Each row is a point. Each copy is the shape, with its points in the same order, stretched, turned, moved and blurred by noise. Say if it was mirrored as well.
In the rows, zero is written as 128.

Shape, 8 rows:
[[155 158  96]
 [ 49 108 104]
 [160 180 195]
 [115 114  94]
 [153 143 115]
 [107 112 153]
 [142 142 136]
 [ 79  85 122]]
Copy 1:
[[163 147 156]
 [138   7  80]
 [ 87 232 161]
 [162  86 108]
 [152 155 141]
 [115 119  93]
 [133 157 133]
 [137  57  67]]
Copy 1 is: mirrored
Copy 2:
[[104 128 102]
 [114 147 185]
 [144  20 135]
 [121 149 122]
 [129 123 102]
 [154 103 160]
 [135 100 129]
 [159 143 161]]
Copy 2 is: mirrored
Copy 3 (8 x 3):
[[107  97  88]
 [ 72 120 171]
 [226  85 157]
 [ 84 135 115]
 [125 116 103]
 [144 145 164]
 [144 116 126]
 [ 95 163 161]]
Copy 3 is: mirrored
Copy 4, 8 rows:
[[ 87 123 155]
 [160  50  75]
 [ 73 188  80]
 [137  94 135]
 [104 140 139]
 [147 126  83]
 [105 144 115]
 [177  93  91]]
Copy 4 is: mirrored

Shape:
[[109 179 177 189 153 195]
 [128 135 134 179 146 115]
 [110 147  97 156 139 141]
 [132 128 153  42 113 125]
 [185 158 161 144 210 137]
 [139 126 166  28 123 131]
 [113 113 117 152 172 142]
 [ 82 180 133  59 123 129]
 [151 144  85 191 131 125]
 [154 155 197 164 195 112]]
Copy 1 (10 x 6):
[[199 143 104 162 190  68]
 [148 147 102 138 130  78]
 [157  96 138 134 120  76]
 [ 84 105 139 118 165 164]
 [154 172 115 220 150 143]
 [ 87 118 145 127 183 173]
 [131 134 161 156 143  90]
 [107  58 132 134 171 115]
 [189 116  96 130  85  77]
 [121 201  94 194 173 116]]
Copy 1 is: mirrored
Copy 2 (10 x 6):
[[144 150 104  83 166 240]
 [153 110  89 127 165 154]
 [149 121 127 115 123 133]
 [ 53 118 157 116 157 142]
 [115  76  33  63 182 134]
 [ 40 125 158 103 165 141]
 [160 130 128  99 153 115]
 [ 46 166 151 120 122 174]
 [176  71  92 115 128 117]
 [103  95  24  95 197 178]]
Copy 2 is: mirrored

Shape (14 x 9):
[[165 135 170  36 158 150 152  88 148]
 [163 145 113  93 115 149 172  76 110]
 [127 134 134 159  85 140  93  89  96]
 [ 54 140 110 140 105 109 146 124 177]
 [150 142 105  92 123 101 165 151 116]
 [172 132  88 146 151 133  58  94 159]
 [161 154 180 119 150 143 118 133 158]
 [154 126  93 120 142 149 162 124 131]
 [152  32 153 138 160 121  59 135 158]
 [ 75 174  90 117 125 137 131 125 113]
 [121 153  94 126 145 126 170  97 165]
 [123 153 107 103 140 151 160  85 139]
 [161 141  93 116 100 136  22  93 178]
 [ 84 167 144  80 163  26 142 148 152]]
Copy 1 (14 x 9):
[[132  99   7 176 176  98 167 160 141]
 [ 95  92  85 121 156  68 133 168 107]
 [ 93 160 133 120 114  70  95 127 161]
 [103  72 149 107  36 176 107 136 143]
 [157  64 127 145 106  90 131 123  80]
 [102 110 144 158 196 153 125  92 126]
 [146 150  69 143 172 118 102 106 121]
 [109 107 136 117 143 114 145 142  95]
 [195 157 155 235 150 166 145  92 173]
 [ 71  95 136  79  72 144 157 119 124]
 [106  68 128  95 132 146 142 154 112]
 [ 87  98  97 101 140 124 158 168 123]
 [ 75  78 110 186 169 155  90  90 148]
 [199  31 114 140  80 149 160  62 158]]
Copy 1 is: only turned
Copy 2:
[[ 59 128 184 136  59 138 227 112 145]
 [124  69 152 140  76 161 148 165 151]
 [133  58 171 103 132 144 135 168 100]
 [183 113 138 155 128  87 139  49 108]
 [105 140 117 149 121 153 119 117 144]
 [106 104 174  67 177 107 153 123 183]
 [ 83 143 142  74  89 128 173 105 129]
 [139 129 124 117 119 156 135 149 172]
 [ 77 187 174  79 198 174 213 133 102]
 [151 123 169 147 114  98 110 102 133]
 [151 109 128 133 109  93 139 111 182]
 [143  94 154 136  93 110 145 137 163]
 [115  72 218  82 170 118 189  71 147]
 [ 65 173 131 173 149  34 152  11 125]]
Copy 2 is: mirrored

Shape, 18 rows:
[[133 175  98  99 138 140  87 121 103  92 112 174]
 [146 152 147 179 164 100 109 125  82 102 115 110]
 [118 117 119  97 107 111  98 147 157 158  91 182]
 [157  99  97 176 124 167 146 169 146 130 105 177]
 [152 124 140 106 181 166 159 173 161 164 144 151]
 [103 116 140 157 168 155  95 161 127 135 131 111]
 [ 81 176  83 117 107 100 158  93 137 111 161 121]
 [125 127 145  89 118  99 159  91  89 130 122 122]
 [124 131 124 114 174 130 132  95  96 127 140 178]
 [105 169 142 152 133  93 113 173 171  87 126 107]
 [102  91 146 164 123 163  87 124 136 103 167 100]
 [145 155 167 116 149 187 172 119 161 108 151 130]
 [ 72 149 148 115 180 186 136 110 145 119 105 174]
 [112 146 134  89 155 120 143 152  81 118 142 142]
 [113 179 116 123 149 114  87 104 119 144 160 150]
 [113 105 154 132 146 123 152 138 174 134 162 143]
 [143  97 100 114 110 164 148 112 173  77 123 110]
 [160 147 175 177 133 129  93 100 100 127 100 188]]
Copy 1 (18 x 12):
[[139 127 124 114  95 179 147 102 128 120 233 121]
 [201 124 110  58 145 128 184 141 169  92 122 116]
 [143 120 102 126  60 121  98 132  73 177 162 129]
 [178  78 117  92 148 164 117  78 116 214 176 164]
 [168  86 136 184 151 139 116 131  95 182 153 201]
 [181  63 114 130 143 115 133 129 148 127 138  91]
 [131 216 103 180 138 138 149  66 105 109 128  68]
 [107 172 141 119 112 104 154 127 134 127  82 136]
 [ 88 133  73 106 112 153 139 113 136 127 162 166]
 [249 117 112 149 123 130 168 103  95  78 119  88]
 [136  97 144 107 152 127  98  96 160  80 114  83]
 [161 135 189 187 162 203 124 104 126 116 103 168]
 [122  97 103 168  68 208 137  96 122 128 112 117]
 [142 111 123 152 107 109 170 113 166 128 154 157]
 [142 170  79 142 120 147 123 145 139 104 194 101]
 [146 129 105 163 140 119 109 104 110 122  90 153]
 [137 115 185 116 165 164 127  49  62 113 134 116]
 [182 145  98  27  96 193 124 157 175 143 138 150]]
Copy 1 is: mirrored
Copy 2 (18 x 12):
[[177 148 109 140  86 132 156 112 154 166  72 136]
 [156 104 168 153 118 122 177 108 140  92 135 182]
 [ 93 171 106 101  85 152 133 133 122 171  81 150]
 [126 103 123 100  86  91 140 139  61 144 114 141]
 [121 160 162 148 109 103 136 148 121 176 124 110]
 [144  96 174 102 121 141 120 112 139 136 125 152]
 [170 130 118 199  83 113  81 129 161  48 103  95]
 [115 144 104 178 123 143 128 136 158 124 177 114]
 [138 133 126 146  90  93 163 110 170 145 134 114]
 [139 129 173 150 134 135 131 129 114  68  50 155]
 [167  71 141  60 158 126  92 104 155  93 139 130]
 [159 126 131 162 155  72 110 148 148 139 117 122]
 [117  96 125 150 108  75 115 129 180 172  70 128]
 [139 150 148 176 126 141 157 102 143 162 131  77]
 [180 157 140 150  69 108 120  87 189 124 103 144]
 [109 131 153 126 145  87 115 139 143  95 114 113]
 [159 109  98 105 129 120 106 203 127  89 130 115]
 [130 121 113 111 114  76 171  80 137 147 116 215]]
Copy 2 is: only turned
Copy 3:
[[151 101 137 123 138 134  75 108 189  75  72 136]
 [176 149 102 133 192 100 145 102 134  99 105 118]
 [ 99 106 141  98  76 125 123 145 169  96 117 153]
 [129  99 105  86 115  85  90 138 163 148 214 129]
 [147 155 162  96  90 154 107 113 109 163 184 148]
 [153 125 132 114 160 131 142 108 119 144 159 191]
 [ 76  90 119 199 168 140 106 131 120 102 113 108]
 [100 134 170 121 165 126 143 127  90  67  84  81]
 [135 123 140 113 122 119 105  68 120 101  97 101]
 [146 130 115 198 163 128 136 146 158 105 154 190]
 [105  98 158 145 197 101 152 124 125 167 152 182]
 [152 126 181 160 162 122  84 139  89 143 164 138]
 [170  94 149 136 129 120  68 102  90  87 142 178]
 [146 137 170 118 143 168 135  86 133  82 116 128]
 [134 107 122 154 130 145 126  89 142 136  64 132]
 [104 132 152 156 120 112 141 115 103 151 173 148]
 [ 66 117 160 132 183  92  71 179 138 116 169 138]
 [188 104 116 118 138  64 130 108 143 111  88 106]]
Copy 3 is: mirrored

Shape (17 x 12):
[[108 134 105 142  82 143 138 123 224 132 189 152]
 [ 73  66  78 120 102 116 142 168 131 142 139 220]
 [110 122 115 113 150 129 133 172 117  57 118  87]
 [138 158 137 106 194 123  84 190 107 115 105  87]
 [135 135 126 168 159 111 103 146 110 115 109  89]
 [105  99  97 109 115 138 126  59 161 111 191 190]
 [169  93 123 129 114 102 177  87 218 134 162 179]
 [173 172 205 101 154 157  86 169 114 151 108 120]
 [140 175 158 152 143 137 150 110 103 153 115 148]
 [118 118  77 105  78 166 148 138 150 121 111 150]
 [199 153 159 109 160 139 121 154  88 140 114  72]
 [189 172 176 166 160 132 105 159 117 137  97 137]
 [143 114 108 136 188 158  85 132 128 143  93  87]
 [165 166 116 142 146  34 164  79 175 204 190  69]
 [125 112  76 110  79 101  80 126 146  88 125 141]
 [ 50  42 123 117  78 129 110 150 126  99 104 127]
 [127 175 156 106 175 102 119 142 136 139  59 110]]
Copy 1 (17 x 12):
[[134  89 166  64 155  73 132  94  77 128 129  87]
 [ 89 153 113 128 102 165 107  48  97 180 158  15]
 [164 125 110 150  63 142 132 135  59  69  85 167]
 [130 138 129 172  92 130 168 149 109  21 112 210]
 [136 139 142 138  91 134 123 162 133  85 126 171]
 [154  57 105 128 154 132 148  81 115 167 156  61]
 [185 136 125  52 228 135 145 107 101 117 146  26]
 [112 174 112 116 124 102 193 174 135  30 183 228]
 [ 84 129  99 142 147 138 140 203 123  89 183 130]
 [133 140 116 139 138 101  85  99  91 141 147 124]
 [157 193 124 158 147 124 193 199 123  62 133 228]
 [121 170 128 107 122 142 124 189 128  36 196 193]
 [114 127 137 144 129 133 128 121 168  96 118 208]
 [178 135 201 145 248  82 239 201 135 104  82  75]
 [215 119 138 133  89  81 100  91 119 113 174 123]
 [133 159 107 106  42 100 100  56 131 154 121  99]
 [126 132  99 142 144 110 141 175 133   7 139 153]]
Copy 1 is: mirrored
Copy 2 (17 x 12):
[[140 166 109 140 166 137  83 130 213 127  78 139]
 [155 109 157 126  71 203  82 113 172 129  88 133]
 [137 109 198 140 144 112 188 127 158 118 115 130]
 [ 97 121 159 150 119  69 189 168  93 125  92 145]
 [127 120 157 122 136  54 161 132 126 110 133 132]
 [145 171 120 161 152 194 104  78 154 120 142 123]
 [145 187  97 121 170 179 102 118 186  37 106 131]
 [ 70  98  77 177 140  85 174 175 111 105  92 146]
 [113 104  91 112 155 107 146 127 112 117 130 165]
 [157 107 136 114 146 181 110 152 185 140  92  80]
 [ 57 119 118 131 168  92 184 162 103  90 113 111]
 [115 103  77 136 136  62 168 135 106  84  84 135]
 [116 151 132 125 107  83 188 177 120 137 140  91]
 [ 58 220 133  76 220  71  70 155 112  73 143 203]
 [171 123 169 167 159 131  92 117 151 110 109  85]
 [147  79 201 156 100 139 120 140 221 132 169 122]
 [137 109 135 124 144  75 162 190  97 109 124 182]]
Copy 2 is: mirrored

Shape:
[[174 188  94 148 122 183 126 162 203 121 141 142]
 [101  71 108 152 135  97  99 145  54 116 169 162]
 [151 108 159  91 159 140 121 140 156 156 152  96]
 [129 152 114 198 120 197 118 127 160 134 109 115]
 [112  97  87 141 160  72  99 104  89 150  92 144]
 [180  95 185 153 143 132 145 172 165 129 159  84]
 [132 122 123 132 109  91 123 106  27 117  89 159]
 [ 97  37 120 124 107 116 128 139  51 137  87 163]
 [137 146 173 130 196 181 129 134 137 141 169  81]
 [124 104 119 159 150  99 141 160  60 129  88 170]
 [107 194  89 161  77 132 156 150 127 161 151 106]
 [141 120 220 130 160 152 118 143 173 143 158 162]
 [169 170 109 206 102 144 123 109 159 133 139 124]
 [117 154 127 179  71 137 136 113 175 131 135 135]
 [139 143  99 177 132 149 194 108 157 149 149 147]
 [132  82 106 122 116 122 133  96  69  92 123 155]
 [ 68  94 106 129 145  68 136 128  61  68  91 136]]
Copy 1 (17 x 12):
[[138 186  84 136 141 181 191 103  89 122 104 140]
 [102  93  69 162 139 105  68  70 183  82 138 129]
 [123 116 103 129  53 126 134 143 173 135 110 138]
 [181 217  95 167 164 186 186 108 125 150 109 194]
 [ 88  93 177 176 121 124 106 102 194 108 131  99]
 [121 166  53 115  88 137 140 127 144 174  31 121]
 [ 73 125 149 149 192  77  93 123 172  60 122 146]
 [ 61 133 127 179 113  79  59 127 180  80 124 167]
 [200 104  89 146  93 152 157 131 136 151  93 189]
 [ 77 137 148 181 153 119  78 105 133  84  72 135]
 [127 194  82  87 185 192  98 164  84 114 170 119]
 [188 188  88 135  46  92 124 116 148 134  72 149]
 [154 195  86  96 185 176 169  80 122 152 117 117]
 [158 238  79  97 149 140 128 130 108 154 148 119]
 [136 161 122 110 159 159  99  90  67 174 133 132]
 [ 91  99 120 152 164  59 114  93 163 105 134 159]
 [ 90 111 142 204 154  54  76 147 161 105 128 129]]
Copy 1 is: mirrored
Copy 2:
[[110  93 113 128 204  84  93  30 208 143 137  99]
 [134 119 102 117  56 165 127 120 106 142 179  92]
 [138 148 102 100 198 204 193 124 139 133 160 111]
 [186 106  97 156 167  56 110  60 215 152 147 145]
 [155 168 141 126  63 139 145 122 141  93 139  72]
 [121  75  86 134 217 203 188 128 150 108 195 150]
 [173 157 162  83  46 146  61 149 109  99 162 130]
 [142 205  95 103  51 162  96 141  83  94 193 131]
 [172 111 113 116 204 184 211  84 172 161 159 142]
 [144 127 132 126  46 160 103  91 121  59 190 126]
 [157  51 107 127 198  77  51  83 125 138 115 136]
 [104  85  89 108 136 216 194 115 196 145 118 164]
 [159  48 111 129 164  63  90  87 217 134 130 125]
 [126  70 100 133 164  68  96 117 176 142  87 152]
 [105  68  80 102 148  63 124  45 152  89 123 123]
 [123 180 136  77  77 112 103 129 113 125 169 105]
 [121 193 166 159  62 132 143 125  64 103 135 129]]
Copy 2 is: only turned
Copy 3 (17 x 12):
[[107 129 205 123  47  66 135 121  94 175  84 140]
 [136 170  68 109 186  98 203 168 126  93 183 108]
 [ 62 118 144 112 107 138 107  87 175 133 149 159]
 [101 120 197 112  80  87 194 163 159 183 104 108]
 [ 96 196 113  66 208 151 147 146 120 157 132 113]
 [ 37  66 181 110 105 146 142  94 182  87 140 130]
 [208 198 126 140 224 140 173 137 144 115 113 131]
 [154 181 115 153 205 168 211 182 154 124 191 120]
 [ 97  79 138  74  95 107 133  78 186 148 172 121]
 [156 181 145 111 173 159 226 126 104 118 145  90]
 [162 160 161  82  80  92 176 185 147 132  60 169]
 [ 66 143 164 148  68 106 136  65 170  99 163  70]
 [ 93 147 209  98 108  71 149 153 153 128  69 121]
 [124 163 192 124  75  91 133 185 158 116  68 104]
 [134 178 213  36  79 106 131 157 141 126 128 121]
 [184 173 131 130 197 121 143 163 132 138 170 131]
 [195 147  65  94 208 197 171 182  83 123 152  85]]
Copy 3 is: only turned
Copy 4 (17 x 12):
[[119 115 134 232  94  79 154 117  81 124 144 156]
 [123 168  87  72  87 133 112  93 181 150 178  89]
 [150 126 164 122 116 113  81 118 128 107  93 141]
 [ 84 114  88 171 128 102 162  88  84 149 114 120]
 [137 133  59  52  51 171 118 160 118 154 129 129]
 [118 193 177 149 146  39 107 118 133 117  73 103]
 [115 175  78  45 106 170 117 143  95 170 192 128]
 [110 130  76  32  72 149  48 123 114 158 192  96]
 [139 129 170 140 147 118 136  76 134  94  80  95]
 [108 166  91  73  73 131 128 141 101 122 170  82]
 [ 36 133 126 209 169 130 145 146 140 159 151 122]
 [164 183 134 139 141  85  83  66 128  29 107 111]
 [ 85 178  94 192 134 103 165 107 104 167  97 140]
 [ 92 158  80 204 169  99 118 126 114 145 129 133]
 [ 95 168 117 229  97 150 109 128 106 132 111  85]
 [151 156  81  88  81 161  81 123 104 187 183 117]
 [170 132  65  70 109 136 126 189 125 164 183  82]]
Copy 4 is: only turned

Shape (15 x 12):
[[151 169 118 138 167 102 140 130 156 113  84 111]
 [140 157 100  88 155  98 158 119 149 169  95 146]
 [109 195  76 110 114 123  89 152 102  95  91 128]
 [ 53 124 179 169  96 127 120  96 112 182 145 156]
 [121 122 119 124 164 102 155  95 131 139 151 103]
 [103 149 192 119 116 129 147 126 119 117 138 176]
 [132 148 105 174  66 138  83 143  93 170 125 152]
 [144 139 127  83 146 132 125 102 176 121 107 134]
 [105 145 119 164 110 103  85 119 102 149 125 189]
 [131 101 157 111 137  63 157 115 125 154 138  94]
 [133 166 110 112 155 141 166 140 122 103 123 125]
 [132 194  78 120 148 121  86 193 142 127 125 122]
 [ 87 151 163 136 109 140 128 131 113 148 105 142]
 [101 122 126 152 129 147  67 147  72 161 101 170]
 [ 67  79 152 164  82 114 144 125 140 159 124 179]]
Copy 1 (15 x 12):
[[148 128  81 137 188  99 148 127 106  98 162 110]
 [127 148 147 128 208 101 143 139  76 113 116 136]
 [120 138  95  51 157 175 121  84 163 131 132  85]
 [150 114 227 160  86 172  63 211  86 160 127  89]
 [162 107 152 138 145  73 120 171 125 100 107 128]
 [152 178 144 146  96 147 139 185  88 173 137 134]
 [ 80 120 164 129 106 171  64  99 115 154 122  64]
 [106 144 114 147 157 147 165 138 121  91 123 156]
 [124 162 142 149 133 158  45 146 130 156 108  61]
 [146 135 183 147 134  48 135 192  98  88 107  92]
 [165 137 102  97 151 114 155 115 116 135 129 162]
 [117 135 103 123 199 148 150  40 166 152 130  98]
 [129 145 179 118 109 162 121 152  90 144 158 106]
 [120 186 172 137 114 165  43  85 157 133 160  74]
 [154 149 199 184  89 163  73 172  41 118  99  85]]
Copy 1 is: only turned
Copy 2:
[[148  99  85 122 161  67 101 171 113  87 137  92]
 [122  95  98 139 123  46 161 187 129 103 102  98]
 [143 112 151  95 147  19  68 122 148 180 163 114]
 [ 16 148 145 113 107 198 129 119 118 125 104  75]
 [108 129  70  92 133 144 146 163 111 126  94 128]
 [ 76 123 145  98 101 157 166 117 100 126 137  57]
 [103 172 158 163 180  78 110 114 136 177 128 130]
 [135  79  97 120 116  87 131 114 128  81 109 124]
 [ 87 170 185 119 141  90 121 125  84 143 110 114]
 [103 122  94 157  88 174 165 209  99 127 120 140]
 [135 116  93  78 150  82 147 151 147 131 144  85]
 [104 158 111 132 190   7 106 139 160 129 183 144]
 [ 79 116 134 115 118 132 112 130 146 133 134  63]
 [103 196 159 142  98  71  88 127 125 139 114 109]
 [ 75 143 215 133 113 186 173 145 153  86 117  81]]
Copy 2 is: mirrored
Copy 3, 15 rows:
[[ 94 150 147 130 146  67 103 139 141 126 170 166]
 [ 66 163 102 123 134  95 116 163 140 164 167 142]
 [ 94 131 208 161 148 169 102 121  65 112 210 149]
 [ 94 126 107 134  98 209  71  72 156 169  58  87]
 [ 74 119  89 164 114  95  88 111 163 151 150 119]
 [138 170  90 134 130 165 120 104 170 130 113  98]
 [100  84 193 104 129 190 119 119  68 107 107 110]
 [125 164  69 124 137  97 110 145 132 115 147 179]
 [ 90 141 162 136 141 154  92 104  94 131 116  87]
 [110 109  66 125 117  84  74 145 179 158 156 122]
 [106 138 135 169 118 128 145 129 139 135 171 128]
 [ 89 129 174 126 143 115 145 101  74 137 224 135]
 [130 133 132 132 126 189 102 105 138 160 107 131]
 [141  97 177 146 149 190 133 103  50 156 119 106]
 [133 175 116 122  54 184  89 139 135 152  62  87]]
Copy 3 is: mirrored

Shape (18 x 12):
[[154 121 141 124 121 108 159 144  69 154  81 136]
 [144 170 167 115 168 121 123  81  91  96  78 121]
 [134 181 190 125 118 180  70 158 135 106  84 137]
 [118  45 170  73 130 120 105  88 156  93 186 157]
 [ 79 152 172 122 141 147 130 120 125  94  49 145]
 [ 97 155 155 166 129 153  64 141  97 106  88  76]
 [111  99 150  82 145  79  83  91 175  54 170 191]
 [ 78  69 180  74 107  87 123 122 169  82 158 152]
 [ 97 121 129 141 137 192 114  98 139 135  63 106]
 [124  66 163  89  90  86  93  66 204 136 138 161]
 [118 135 111 115 123 126 159 121  76 163 143 195]
 [130 118  88 136  93 109 179  92 105 143 137 154]
 [109  87 167  39 105 129 108  74 185  82 167 132]
 [124 106 159 140 165 160  79 135 143  94  69 134]
 [ 90 154 146 150 124  93 154 109  80 182 125 164]
 [104 160 150 139 175 147 132 123  50 190  92 138]
 [114 157  86  85 136 102 121 137  78 168  79 140]
 [117 149 132 137 157 116 166 149 154 168 132 121]]
Copy 1, 18 rows:
[[140 108 129 175 158 141 125 152 160 127  77 101]
 [152 132 116  67 155 107 141 144 193  76 108 107]
 [138 153 123  86 162 138 236  95 120  95  90 111]
 [151 155 177  54  49 103 147 135 183 182 190 102]
 [112 131 129  85 136  86 198 115 127  80  73  93]
 [131 148 148 106 191 170 132 109  60 102 118 106]
 [209 170 171  27  44  61 156 105 177 136 158 111]
 [133 146 174  71  70  81 164  75 169 166 166  79]
 [ 80 146 145 117 120 141 172 154  96  82 113 119]
 [138 181 210  63  16 120 167 116 182 136 149  94]
 [162  63 109 151 118 123 146 144 134 131  56 160]
 [131 107 111 162  76 139 118 136 139 122  81 131]
 [109 139 158  48  41 110 189 103 214 138 220  88]
 [149 191 165  87 133 110 169 153 108 110 114 100]
 [142  78 131 129 157 130 125 107 111 120  32 164]
 [134  65 128 134 213 145 123 158 114 103  56 172]
 [164  42 140 179 160 132 122 146 149  73 105 136]
 [108 126 118 153 173 111 147  90 138 111  87 170]]
Copy 1 is: mirrored
Copy 2:
[[118 118 192 176 109 128 102 160  88 139 115 172]
 [137  83 129 187 163 110  97  85 112 138 185 110]
 [138  98 151 130 151  51 111  60  33 152 199 143]
 [ 92  30 116  67 161 130 207 106 119  36 101 148]
 [131  68 136 174 132  52 117 113  88 146 180 144]
 [172 134  99 179 155  78 113 128  17 135 168 119]
 [ 97  34 110  84 111 108 194 106 142  42 172 121]
 [101  29 129  81 138  86 171 164 114  43 113 131]
 [153 117  97 185 155  83 155 104 105 170 122 149]
 [115  51 110  93 110  99 192 102 116  60  45 132]
 [143 119 209 129  90 129 132 130 157  67 116 221]
 [126 152 186 150  89 116 151 164 185  99  73 149]
 [139   7 113  76 167  92 200  96 146  81 113  99]
 [ 93  95  91 168 135 106 156 101  60 160 172 144]
 [162 128 180 150 107  93  75 147 127  49  92 205]
 [185 111 162 193 146 136  78 110  91 103 139 231]
 [196 104 146 193  51 145 120 162 116 138 131 178]
 [147 138 126 129 129 144  64 181 163 129  94 185]]
Copy 2 is: mirrored
Copy 3:
[[160 118 100 138 165 142 200 110 126 144 139 131]
 [138 145 130 196 118 152 182 142 151 170 123 125]
 [126 186 181 164 106 164 177 165  98 132 155 105]
 [ 67 155 125 127  88 172 122  48  97  58  91 108]
 [169 171 143 190 100 125 182 201 114 136 119 163]
 [119 125 143 141  81 180 168 191  81 136 138  90]
 [114 198 120 169  77 132 127  87 116  92  76  94]
 [ 94 184 103 139  78 141 147 101  88  72 104 135]
 [106 123 157 182 106 182 134 190 126  91 156 169]
 [ 53 158  88 188 120 159  94  91  82  56 155 143]
 [160 109 140 139 172  95 146  85 134 131 103 133]
 [144  97 127 140 143 110 118  90 160 136 134 162]
 [ 24 164 149 162  82 157 128  74 132  58 125 152]
 [149 168 133 162  85 195 167 174 104  98 126 100]
 [163 122 108 134 177 109 139 146  88 167 106 146]
 [149 106 135 132 185 147 180 169 108 149 103 128]
 [136 101 105 163 177  94 183 133 142 114 135 101]
 [112 155 103 121 171 146 116 178 151 132 155 154]]
Copy 3 is: only turned

Shape (17 x 12):
[[144 110 168 121 127 181 105 118  82 167  95 208]
 [159 148  72 152 125 131  75 125 144 102  60 171]
 [149 160 182 183 132 122 156 100 187 165 136 129]
 [158 110 116 170  70 186 164 146 129 105 107 127]
 [142 134  76 154 145 107 173  70  80 139 163 150]
 [ 96  97 180 153 153 102 167  86 119 165 113 173]
 [119 169 113 137  92 157 114 117 182 138 151  98]
 [134 121  96 101  60 149 173 140 170 148 120 131]
 [ 66 193 142  91 100 147 121 153  79 147  89 200]
 [176 162 160 160 123 147 115 142  85 109 146 105]
 [165 147  99 111 146 104 173  82 167 144  62 165]
 [115 116 134 188  88 163 117  83 155 169 123  97]
 [113 139  86 101 113 110 127 172 128 175  57 128]
 [132 175  71  86 144 135  82 172 170  98 136 169]
 [178 131 133  81 110 164  72 167 164  79  87 204]
 [ 88 120 142 118 166 214 148 167  72 144 140 104]
 [143 128 157 145  81 143  93  61 115  79  90 128]]
Copy 1, 17 rows:
[[204 193  84  74 112 174 140 142 100 131 122  60]
 [140 133  50 114 173 163  75 136 212  75 177 151]
 [ 92 207 127 109 182 103  86 131 117 191 154 135]
 [166 166 120 107 175 122 127 131 125  61 224 208]
 [ 78 208 158 120 182 153 151 158 155  86 189  57]
 [101 196 165  68 159 153 108  87  97 143 141  51]
 [143 130 121 129 170  64 116 172 164 145 138 180]
 [164 126 159 150 186  76  66 155 142  86 198 159]
 [243 135 117  96  93 158 150 136 143 159 193  62]
 [137 177  90 147 134 165 208 153 112 153 165 141]
 [ 95 147 117 133 168 170  18 155 173  97 222 107]
 [110 152 109  63 208  63 126 140 124 113 118 169]
 [156  65  95 129 144  94  73 115 154  76 187 108]
 [176 129  98 173 110 128  83 144 220 132 145 139]
 [219 143  66 166 117 201  82 140 173 123 142 153]
 [173 163 131  85  37 133 201 112  94 119 147 138]
 [149 139  94 101 190 195 159 180 135 133 149 160]]
Copy 1 is: mirrored
Copy 2:
[[120 184 133  72 111  75 180  73 101 174  46 155]
 [102  94 134 109 168 135 185 145 135 203 161 133]
 [154 137 173 163 108 101  99  20 134  62 149 102]
 [ 94 141 153 161 121 111 144 146  84  90 156 156]
 [184  60 138 107  86 108 201 132 101 125  91 100]
 [209 148 170 116  63  69 158  49 150 141  72 148]
 [ 80  87 111 168 133 166  82 103 123  92 153 130]
 [ 83 122 176 157 105 116  64 153 119 116 126 138]
 [112 151 105 107  37 139 120  68  83 227  92 143]
 [109 163  95 117 130 165 158  80  86  72 172 100]
 [148 113 224 150 129 110 148 113 139 181 103  63]
 [ 90 113 115 174  90  77 144  96 136  67 125 157]
 [ 98 163 116 147  85  97 107 159 145 169 133  69]
 [119  81 101  92 197 191  83 132 123 200 144 111]
 [ 90 175 167  65 222 180 107 116 126 198 132 176]
 [146 177  49 178 110 142 132 108  66 102  63 125]
 [ 81 137 149 116 107 181 208 103 138 137 149 192]]
Copy 2 is: mirrored
Copy 3 (17 x 12):
[[168 155 168 152 183  35 162 120 129 146 206 118]
 [207 110 129 130 152 131 125 114  97  96 132  88]
 [ 94 141  84 109 131 101 124 209 137 126 127 125]
 [ 94 106 117 128 145 148 102  99  52 172 127 135]
 [119  52  74 178 168 106 107 136 207 135 177 161]
 [ 99 136 141 151 144 105 134 200 151 171 232  95]
 [119 112  98  79 148 144 172 142 114 107  97 138]
 [108 119  69  91 136 132 168  99 104 164 131 110]
 [164  84 169  85 209  40 224 174 121 157 188  33]
 [113 104 151 155 154 102 134 117 147 111  83 153]
 [153 139  66 112 132 114  90 117 170 142 167  78]
 [ 74 119 105 103 120 152 153 143  84  92 163 129]
 [135 100 117  65  86  93 195 119 135 114 139  40]
 [222  95 138  83 163 120 165 130 137 141  82 128]
 [221 196 169 124 183 108 146  84  97 166 102 115]
 [ 83  97 200  94 141 107 149 114 142 178 187 162]
 [105 156 143 143 188 162 109  99 102 110 153  99]]
Copy 3 is: mirrored
